Rows are points. The window is the flat piece filled in between its corners: a triangle in 3 columns, a solid with four corners in 4, and so on. A path goes straight from each point to the next, and from the last back to the first. List the points from which the path goes on through the window.
In the rows, zero is written as 128.

Window (4 x 4)
[[153 118 119 153]
 [ 87 103  99  78]
 [ 88 169 130 170]
 [153  83 136 163]]
Path:
(1): [133 159 143 111]
(2): [136 135 165 141]
(3): [160  37  71 128]
(4): [102  89  95 130]
(5): [113 119 133  69]
(6): [139  93 131 107]
(7): [122 103 101 130]
(8): [ 89 120  74 161]
(9): [157 128 153 128]
(10): [138 138 180 171]
(11): [160  94  48 127]
(12): [ 83 126 106 174]
Through the window after points: 4, 8, 10, 12

Window (6 x 6)
[[ 73 150 131  92 160 107]
 [120 131 129  94 198  71]
 [116 139  82 154  94 177]
 [136 116 143 174 133 181]
 [118  98 136 123 109 129]
 [ 83  64 147 154 157  61]]
Path:
(1): [ 95  80  89 132 148 139]
(2): [111 134 137 135 144  94]
(3): [122 136 167 160 117 110]
(4): [105 101  89  86 151 130]
(5): [102 108 102 108 153 149]
(6): [125 166 161 168 131 107]
(7): [ 75 145 145 120 143  84]
(8): [105  94 110  94 168 147]
(9): [101  85  66 102 188  98]
(10): [ 94 122 169 125 157  89]
(11): [ 96 170 180 102 152  72]
(12): [ 93  99 126 103 176  96]
(13): [106 102 115 108 177 100]
(14): [127 151 164 126 160  59]
(15): [126 119 173 140 135  39]
(16): [ 94  90 111 114 164 182]
Through the window after points: 1, 3, 5, 7, 13

Window (9 x 9)
[[105 101 140 120 178  91 131  58 141]
 [124 152 127 167 106 179 136 169 149]
 [104  95 166 116 134 114 106 132 102]
 [161 116  97 120 122 111 180 141 172]
 [ 93 111 114 105 124  85  94  78 135]
 [ 89 172 156  37 135 102 146 103 197]
 [150 133 146 184 112 115 119 168 167]
 [142 147 148 164 155 137  43 153  60]
 [141 127 115 173 141 167  92 218 170]]
Path:
(1): [100 155 107 133 114  67 141 162 109]
(2): [103 148 123 143 150 122 144 152 151]
(3): [152 119 124 139 104 144 112 136 137]
(4): [176 102 165 157  99 151 114 157 148]
(5): [ 36 191  81 138 149 149 142 138 137]
(6): [ 63 127  88 104 128  52 104 146 122]
(7): [123 112 138 115 133 118 110  73 150]
(8): [146  92 163 118 178 148  74  80 142]
Through the window after points: 2, 4, 6

Window (11 x 11)
[[125 184 144 197 131 123 173 108 134 161 164]
 [ 62 125  85 173  96  71 145 156 195  94 103]
 [174 135 127 148  83 172 106 102 161 150  88]
 [126 131 182  83 202 106  99 134 111 128 114]
 [117 124 145  82 182 147 120  97 100 121 150]
 [164 131 143 173 101 154 141 122 205 172 147]
 [ 64 119 111 119  82  58 181 174 110 110 130]
 [136 165 108 126 114 150 125 143 166 171 124]
 [144  96  88 160 104 138 139 115 143 180  92]
 [145  95  63 161 110 102 103 151 137  99 116]
 [ 67 118 157 117 120 145 133 166  82 155 132]]
Path:
(1): [152 112 108 151 146 114 194 182 169 115  76]
(2): [128 111  93 163 120 169 206 163 128 179 100]
(3): [ 93 149 165 111 117  63  85 101 137 123 144]
(4): [ 65 163 127 122 111  59  73 129  65 151 131]
(5): [144 102 127 149 100 181 173 146 185 130 103]
(6): [122 141 143 142 136 133 160 152 120 127 118]
(7): [133 126 120 128 102 122  98 103 139 173 141]
(8): [ 86 115  97 148  68 121  92  83 118 185 140]
Through the window after points: 4, 8

Window (14 x 14)
[[ 89 184 202 125 196 136 146 101 114  70 108 133 147  83]
 [106  71 142 175 181  95 112 127 101 109 188 181 117 102]
 [137 142 107  97 117 115 195 132 110 155 122 151 107  73]
 [117 139 148 121 117  95 102 151 157 148 143 155 110 184]
 [142  58  93 148 138 107 240 135 117 135 178 153 112 139]
 [ 28 155 162 173 114 148 114  64 128 122 171 126 123 141]
 [122 142 153 159 106 136  77 124 112 153  85 106 191 137]
 [149 115  96  71 112  85 174 106  76 112 169  81 124 169]
 [ 63 146 116  93 161 175 127 171 146  81  59 116 101 116]
 [ 97 145  99 115 124 190 156 124 127 176 108 193 141 155]
 [132 135 202 142 132 178 130 167  75 173 152 139  94  92]
 [239 163 142 126 149 124 137  58 167 140 147 154 150  66]
 [145 146 155 116  71 144  92 154 153 109  99 215  73 154]
 [105 141 126  82  92 142 179 187  84 108 184  97 134 107]]
Path:
(1): [136  97 147 112 122 132 178 140 123 127 154 154 129 122]
(2): [141  86 135  66 122 136 134  93 181 112 146 156 122  83]
(3): [114 165 143 167 133 143 161 143  93 158 131 154 119 120]
(4): [111 170 115 145 137 159 164 146 131 116 129 112 101 144]
(5): [111  96 141  80 116  89 124  92 109 129 127 174 161  92]
(6): [155 107 156  38 132 195 150  62 148 182 109 156 120  52]
(7): [171 172 126 174 136  99 132 130 135 111 154 152 140 138]
(8): [143 149 124 157 125 119 123 130 128 118 135 145 118 123]
(9): [117 100 176 108 175 142 173  74 131 149 131 154 151 101]
(10): [148 103 180  83 108 122 146 106 135  83 130 142 159 109]
(11): [115 166 134 158 153 134 149 129  99 161 145 143 114 117]
(12): [131 201  98 152 113 129  89 119 106 129 112 143  68 145]
Through the window after points: 6, 12

Window (14 x 14)
[[182 132 148  83 143 177 146 108  85 159 150 181 184  95]
 [125 139 114 169 161 125 155  70 140 137 124 169 145 142]
 [144 191 148 187 150 130 157 136 142 116 113 161 164  77]
 [139  69 136 198 116 173 131  95 141 117 204 115 114  66]
 [207  91 119 199 148  97 145 117  97 119 149  68 113 121]
 [138  88 116 139 101 113 154  64  65 129  90 159 178 134]
 [139  59 111 136 124 177 140 142  89  97 168 136 119 165]
 [108 124  56 105  77 133 150 115 101 133 176 156 202 132]
 [ 94  93  91  84 139 153  98 139  95 162 160 135 146 104]
 [160 150  83 120  80 106 104 117  77 117 122 145 140 140]
 [ 82 180 199 183 119 166 121 108 128 111 159 109 131 118]
 [157 124  65  72 167 221 170 124 123  77 156 117 125  83]
 [145 177 134 116 147  81 126 147 153  87 159 155 172 102]
 [121  86 138  96 170 148 139 152 201 160 102 113  99 161]]
Path:
(1): [148 166 119 125 105 108 202 181  98 151 139 182 164  98]
(2): [126 116 126 133 151 162 103  78 129 104 132 119 148 137]
(3): [135 130 128 136 115 193  55  84 145 127 132 126 177 114]
(4): [104 152 168 167 128 146 157 122 115 113 164 122 123 116]
(5): [ 86 122 132 115 104 131 186  72  91 155 100 134  85  72]
(6): [148 105  96 143 120 151 122 119 106 121 159 144 176 149]
(7): [155 133 149 182 143 199  91 120 120  72  94 146 186 155]
(8): [159 104  93 128 133 104 159 114 112 144 159 128 121 106]
Through the window after points: 3
